Each row is a point. The points of each table are mixes of a few directions, plus a little noise. How many directions does each table use, and how many do they share? Where both have some left over, give the other angles between the two spaces (their principal angles), to ten degrees, smallest first.

First (6 x 2)
[[  7  22]
 [-15 -45]
 [ 14  42]
 [ 12  36]
 [ -9 -28]
 [ -9 -27]]
Second (7 x 2)
[[ 17  -9]
 [-45  24]
 [-13   7]
 [ 60 -32]
 [-31  16]
 [  5  -3]
 [  6  -3]]
Directions: first 1, second 1, shared 0; angles 80

First (7 x 4)
[[  0  14 -29 -15]
 [-17  -7 -28  -2]
 [-18   1 -49 -12]
 [ 24   8  44   5]
 [-16   5 -51 -15]
 [  6 -17  52  23]
 [ 20  -4  60  16]]
Second (8 x 4)
[[ 17   3  33  15]
 [ 26  16  22  19]
 [ -8   3   0 -58]
 [-46 -40 -21   0]
 [ 27   6  45  32]
 [  8  20 -30  -6]
 [ 12  26 -42   5]
 [-36 -34  -7  -7]]
Directions: first 2, second 3, shared 2

First (9 x 6)
[[  5  15 -10 -36   4 -16]
 [  9 -38  -6 -13  15  19]
 [-22 -12   3 -38 -26  19]
 [  0  -6  12  60   2   8]
 [ 22  21  -8  11  25 -27]
 [-25 -12  16  22 -28  25]
 [-11 -19   3 -13 -11  19]
 [ 15  28  -6   9  16 -27]
 [  6  22  -4  -2   5 -19]]
Second (8 x 6)
[[ 10  38  -3  -2   3 -34]
 [ 38  -1  -1  13  20 -40]
 [-12 -22   5  -6 -12  22]
 [-29 -15  16  11 -34  29]
 [  8 -36  -8 -28  12  16]
 [  5  18 -12 -16  15  -8]
 [-23 -11   9   1 -24  23]
 [  3  29  -7  23  18  -8]]
Directions: first 3, second 4, shared 3

First (7 x 9)
[[ -2  -4 -20   1   7   7  -2   4   6]
 [  5  17  32  -1 -12 -21   5 -11 -14]
 [  3 -11  49  -6 -14   2   4  -2  -5]
 [  2   6  19  -1  -7  -9   3  -5  -6]
 [  3  -1  35  -3 -11  -5   4  -4  -6]
 [ -5   4 -60   6  17   5  -6   5  10]
 [ -7 -12 -55   4  18  20  -7  11  16]]
Second (8 x 9)
[[-17  24  15  -9  -7  -1  28   4  -9]
 [ -7 -16   1  18   2  -2  -7  29 -10]
 [  5  -8  -4  24   5   5  18  14  -9]
 [ 34   1   0   2   0   2   6 -22  10]
 [ -8  -2  -4 -22 -13   2  14 -11  -3]
 [ 33 -10  31 -20 -24 -19 -34   8   6]
 [-28 -14 -30  -1   7  12  10  -4  -6]
 [-12  24 -10   9  31   1 -33 -17  21]]
Directions: first 2, second 5, shared 0; angles 30, 60

First (8 x 12)
[[ 12 -10  27  -5  34  30 -30   0  22  -1 -41  24]
 [ -5 -10 -20  14   6  19  -1  -7 -12  10  14   1]
 [ 21 -20 -41  -5 -15  21  13 -11  29   5  45 -29]
 [-15   1   0  13  11   4  -6  -1 -25   7  -7  13]
 [-11  15  36  -2  11 -17 -11   9 -13  -6 -37  20]
 [  2  18  25 -16 -16 -35   8  11   8 -14 -13  -6]
 [ -3   2  -5   1  -7  -7   6   0  -5   0   8  -5]
 [ -1   3 -22   0 -24 -15  20  -2  -4   0  32 -21]]
Second (8 x 12)
[[ -4 -33 -42  -9  14 -11 -35  -4  19  -8   0 -17]
 [  2 -17 -29 -10   8  -7 -29   6  14  -4  12  -1]
 [ -7  -2  15   9  -2  -1  23 -15  -8   2 -23 -17]
 [ -2  13  25   9  -8   4  25  -6 -12   4 -11  -1]
 [ -5   5  23  10  -5   2  28 -14 -10   3 -21 -12]
 [ -8 -14   0   7   3  -6  11 -18  -1   0 -24 -24]
 [  5   7  -1  -3  -1   2  -7   9   2   0  12  13]
 [ 21  41  11 -12 -10  16 -15  42  -1   2  55  60]]
Directions: first 3, second 2, shared 0; angles 60, 90

First (8 x 14)
[[  0  47  11  40 -28  23   0  33 -44 -21   0 -15  -4   9]
 [  0 -13 -31  10 -43 -27 -41   1 -15 -18   6   4  -4 -21]
 [  0 -30 -24 -13 -13 -27 -25 -15  12  -1   4   9  -1 -17]
 [  0 -36  -8 -31  22 -17   1 -26  34  17   0  11   3  -7]
 [  0  16  43 -14  60  36  56  -2  21  26  -9  -5   6  29]
 [  0  37  33  14  21  35  35  17 -12   4  -5 -11   1  23]
 [  0 -49 -21 -35  13 -30 -13 -31  37  14   2  15   2 -16]
 [  0  27  -3  30 -32   6 -13  22 -34 -20   2  -9  -4  -1]]
Second (11 x 14)
[[  6 -18  15   2   4   6  17 -13   9   9  14 -14   1  11]
 [-18  10 -31  15 -42   6 -50 -14 -34 -14 -16   9 -29 -29]
 [-20  16 -32  -4 -14   3 -44  -8 -17  -6 -29  24 -23 -30]
 [ 18  -3  21  12 -19  -6  15  18  -9 -16  20 -13  22  19]
 [ 31 -32  53 -20   7   2  52 -10  17  -4  26 -11  35  39]
 [  6 -10   4  12 -55   5 -23 -15 -34 -24   6  -4  -6  -2]
 [-11  35 -32  53  -4 -15 -10  45 -10   5  15 -29 -10 -11]
 [-19  17 -23 -46  29   1 -25  -9  11   3 -49  53  -8 -27]
 [ 25 -18  41 -35  15   0  37  -4  17  -8   5  11  34  28]
 [-10  16 -12 -13  49  -7  12  16  27  21 -13   8   2  -4]
 [ -9 -10  -2  23  30   5  23  -7  22  35  21 -34 -15   5]]
Directions: first 2, second 4, shared 1; angles 60

First (10 x 20)
[[  8  10   1  -3  -9 -13   9  -6  -3  11  -2   1   3  -9  -7  15  -1  -2
  -13   2]
 [ 27  35   2 -11 -30 -43  30 -19  -9  35  -7   2   9 -29 -22  50  -2  -9
  -46   9]
 [-33 -42  -3  13  36  51 -36  23  11 -43   8  -2 -11  35  27 -60   2  10
   55 -11]
 [  4   5   0  -1  -4  -6   5  -3  -1   6  -1   0   1  -4  -3   7   0  -1
   -7   2]
 [ -3  -3   0   1   3   5  -3   2   1  -4   1   0  -1   3   2  -5   0   1
    5  -1]
 [ -6  -8  -1   3   7  10  -8   5   2  -8   2   0  -3   7   5 -12   0   2
   11  -2]
 [-14 -18  -1   6  15  22 -15  10   4 -19   4  -1  -5  15  11 -25   1   5
   23  -5]
 [  6   8   1  -2  -7 -10   7  -5  -2   8  -1   1   2  -7  -5  12  -1  -2
  -11   2]
 [-17 -23  -1   7  19  28 -19  12   6 -23   4  -1  -6  19  15 -32   1   6
   30  -6]
 [ 28  36   3 -11 -31 -44  31 -20  -9  37  -7   2  10 -30 -23  51  -2  -9
  -47   9]]
Second (10 x 20)
[[  0   7  18  -2 -32  10  31   0  13   0  -1  21 -20 -16   4   8  -4  -2
  -13 -16]
 [ -3  33  17 -15   7 -30  10  -8  -5  26  17 -14  13 -56  -1   6  13 -14
  -14  -6]
 [  1 -19 -11  11   3  18 -11  12  -1  -8  -6   9  -8  55  -7 -11 -10   8
   16  11]
 [-20 -35 -16  15  38   4  -6   0  -5  -3  -3  -3  -3  40   5  -3   2   4
   11  -8]
 [  3  29   4   3  -9 -16  41 -17   6  16   8 -21   2 -50 -20  21  20  -1
  -22  -4]
 [  8   0  -4  -2 -11  -9   3 -18   2 -13 -13 -11  12 -49  11  18   7   0
  -15 -11]
 [ 26  -9 -21  10 -29  31 -22  13   3 -26 -16   8  -2  58 -18 -12 -16  19
   19  31]
 [ 11  -1  -4  15   7  -5 -18   9 -19   8 -11  16   7  36  14  -4 -12  -8
   12  -3]
 [ -3  22   9 -20   0 -13   4  -6   7   7  16 -19   7 -46 -10   1  11  -2
  -10   6]
 [-23 -28   9 -18  25   7 -32  16   1  -8  10  14  -9  27  19 -23 -11  -4
   16  -2]]
Directions: first 1, second 6, shared 0; angles 30
